Each row is a point. Each copy is the shape, with its points in the same order, turned, moved and blurred by noise. Some copies are also mirrored. Which?
In the rows, 128 means zero.

Shape (8 x 2):
[[145 145]
 [129 187]
 [106 211]
 [ 55 104]
 [124 184]
 [104 145]
 [136  61]
 [143 166]]
Copy 1, 8 rows:
[[127 137]
 [141 182]
 [172 203]
 [214  95]
 [149 177]
 [176 136]
 [125  62]
 [129 156]]
Copy 1 is: mirrored
Copy 2 (8 x 2):
[[100 107]
 [ 61 116]
 [ 32 129]
 [115 207]
 [ 56 122]
 [ 91 149]
 [184 139]
 [ 80 114]]
Copy 2 is: mirrored

Shape:
[[126 112 180]
 [ 41 170  78]
 [ 95 168  92]
 [221 103 139]
 [ 71 162 117]
 [129  96 175]
 [136 163 158]]
Copy 1 (7 x 3):
[[123  85 180]
 [ 63 187 103]
 [111 189 111]
 [225  84 155]
 [ 80 167 129]
 [124  66 157]
 [143 131 172]]
Copy 1 is: only turned
Copy 2:
[[ 91 117 105]
 [148 156 244]
 [157 159 187]
 [177  99  51]
 [128 150 192]
 [ 97  91 108]
 [122 164 112]]
Copy 2 is: mirrored
Copy 3 (7 x 3):
[[103  99 171]
 [ 39 135  44]
 [ 88 140  72]
 [201  92 158]
 [ 60 136  90]
 [106  84 171]
 [114 146 146]]
Copy 3 is: only turned
Copy 4, 7 rows:
[[134  97 139]
 [ 50 201  79]
 [107 194  99]
 [209 146 196]
 [ 80 156  89]
 [127  93 156]
 [155 137 107]]
Copy 4 is: mirrored

Shape (6 x 3):
[[135  68 136]
 [156  80 166]
 [ 59 234 161]
 [131 194 118]
 [129 143 125]
 [120  90 118]]
Copy 1, 6 rows:
[[110  79  98]
 [146  95 136]
 [ 39 217 196]
 [ 77 202 127]
 [ 96 149 114]
 [ 92 102 114]]
Copy 1 is: only turned
Copy 2:
[[166 148  75]
 [169 186  97]
 [ 16 157 185]
 [103 139 189]
 [132 142 139]
 [142 124  90]]
Copy 2 is: mirrored
Copy 3 (6 x 3):
[[127 185 184]
 [165 172 181]
 [102  69  46]
 [133 150  62]
 [129 165 113]
 [109 182 160]]
Copy 3 is: mirrored

Shape, 7 rows:
[[ 69 104  99 158]
 [131 113 175 137]
 [168 148 175 148]
 [115  76 166  17]
 [132 122 146 139]
 [107 154 141 144]
 [121 140 185 150]]
Copy 1 (7 x 4):
[[138 186 170 154]
 [129  98 137 154]
 [135  90  90 168]
 [159  68 172  48]
 [146 121 130 154]
 [117 145 116 148]
 [100 104 121 164]]
Copy 1 is: mirrored
Copy 2, 7 rows:
[[ 59 132 113 164]
 [114 160 182 120]
 [162 179 173 126]
 [ 81 105 167  12]
 [121 152 154 128]
 [111 181 129 134]
 [116 192 177 128]]
Copy 2 is: only turned
Copy 3, 7 rows:
[[ 51 153  85 132]
 [108 123 158 124]
 [149 144 170 148]
 [128  91 125   7]
 [116 137 134 130]
 [100 176 136 128]
 [104 148 177 132]]
Copy 3 is: only turned
Copy 4, 7 rows:
[[ 64 132  61 124]
 [110 145 143  98]
 [159 162 142 106]
 [ 86  39 193 153]
 [119 142 117 113]
 [111 160 112 144]
 [108 173 147 112]]
Copy 4 is: mirrored

Shape:
[[153 113  94  98 107 110]
 [ 94  97 115 169 150 150]
 [ 94 157 191 111 106 160]
 [219 117  98 138 113  81]
 [149 130 115 134 120 150]
 [100  82 109 149 165 166]
 [ 89 108 130 149 146  83]
 [110 106  55  92 216 103]
 [ 61 113 105 119 133  59]
 [123 100 183 244 190  89]
 [ 97  77 149 101 147 189]
 [ 41 108  61 146  35 114]]
Copy 1 (12 x 6):
[[131  85 141 145 101 134]
 [122 146  73 117 154 112]
 [194 103 127  57 143  67]
 [149 109 145 213  76 102]
 [159 111 100 125 100 104]
 [125 135  65 119 160 137]
 [108 155 138 119 148  97]
 [ 93 175 129 122 102 192]
 [ 65 145 164  93 142 107]
 [131 224 104 177 187  38]
 [165 101  81  89 186 153]
 [ 40  51  97  79 122  70]]
Copy 1 is: mirrored
Copy 2, 12 rows:
[[161 126  86  92 147 158]
 [ 84 145 141 137 123 192]
 [100 116 144 123  69  95]
 [210 114  99 138 186 161]
 [128 118 101 139 125 153]
 [ 66 125 131 124 139 199]
 [123 169 171 101 145 163]
 [ 71 167  97  77 220 160]
 [125 196 154  59 138 162]
 [120 149 244 189 166 184]
 [ 54  81 128  99 110 163]
 [142 205  94  69  44 212]]
Copy 2 is: mirrored
Copy 3 (12 x 6):
[[117 106  81 120  78  97]
 [119 150 123 171 160 111]
 [170 132 192  93 120 136]
 [157 139  35 153  52 113]
 [147 151 103 125 104  97]
 [129 145 108 163 184  91]
 [114 117 112 171 130 167]
 [104  78  31 117 190 116]
 [ 75  79 113 153 131 172]
 [180 181 101 235 163 189]
 [163 106 147 141 176  64]
 [  8 137 171 142  93 107]]
Copy 3 is: mirrored
Copy 4 (12 x 6):
[[161 100 129 116 155 142]
 [ 82 126  94 137  97 141]
 [127 194 178 101  92 154]
 [176  52 132 119 143  68]
 [154 119 117 113 100 125]
 [ 84 135  67 121 109 144]
 [ 74 121 139 155 143 128]
 [128 143  46 182 196 118]
 [ 85 125 152 186 176 162]
 [ 14 117 133 139  80  42]
 [104 170  86  68 123 168]
 [109  73 160 172 111 249]]
Copy 4 is: mirrored

Shape, 9 rows:
[[ 92 144 142 142 128  96]
 [ 79 122 109  92 148 106]
 [103 122 121 148 103 107]
 [232  91 186  39 124  95]
 [189 118 129  85 173 133]
 [ 86 106 111 130 103 148]
 [ 92 105 120 140 103 154]
 [ 78 119 228 142 112 108]
 [154 146 139  80 100 150]]
Copy 1 (9 x 6):
[[124 120 132 121 153 145]
 [138  68  98 118 135 169]
 [153 112 143 146 139 136]
 [173 172  83  52   7 164]
 [150 122  50  91  62 114]
 [164  68 146 135 126 128]
 [171  76 150 128 129 111]
 [162 148 171  54 175 147]
 [127 102 132  91  62 116]]
Copy 1 is: mirrored
Copy 2, 9 rows:
[[115 166 111 157 102 143]
 [126 169 155 163 121 104]
 [ 93 136 105 162 117 127]
 [220  67 158  74 103 176]
 [196 126 142 128 168 164]
 [ 77 147 127 128 148 117]
 [ 78 148 118 127 154 120]
 [ 82 176 122  96  54 178]
 [161 132 105  88 138 111]]
Copy 2 is: only turned
Copy 3 (9 x 6):
[[ 88  92 124 116  93 119]
 [ 98  84 168 119 135 153]
 [ 87  99 100 150 102 140]
 [240  67 115 155 160  69]
 [176 142 153 137 158  95]
 [100 112 103 133 125 185]
 [101 121  94 128 123 184]
 [106  54  68  66  93 112]
 [186 115 129 138  99 149]]
Copy 3 is: mirrored
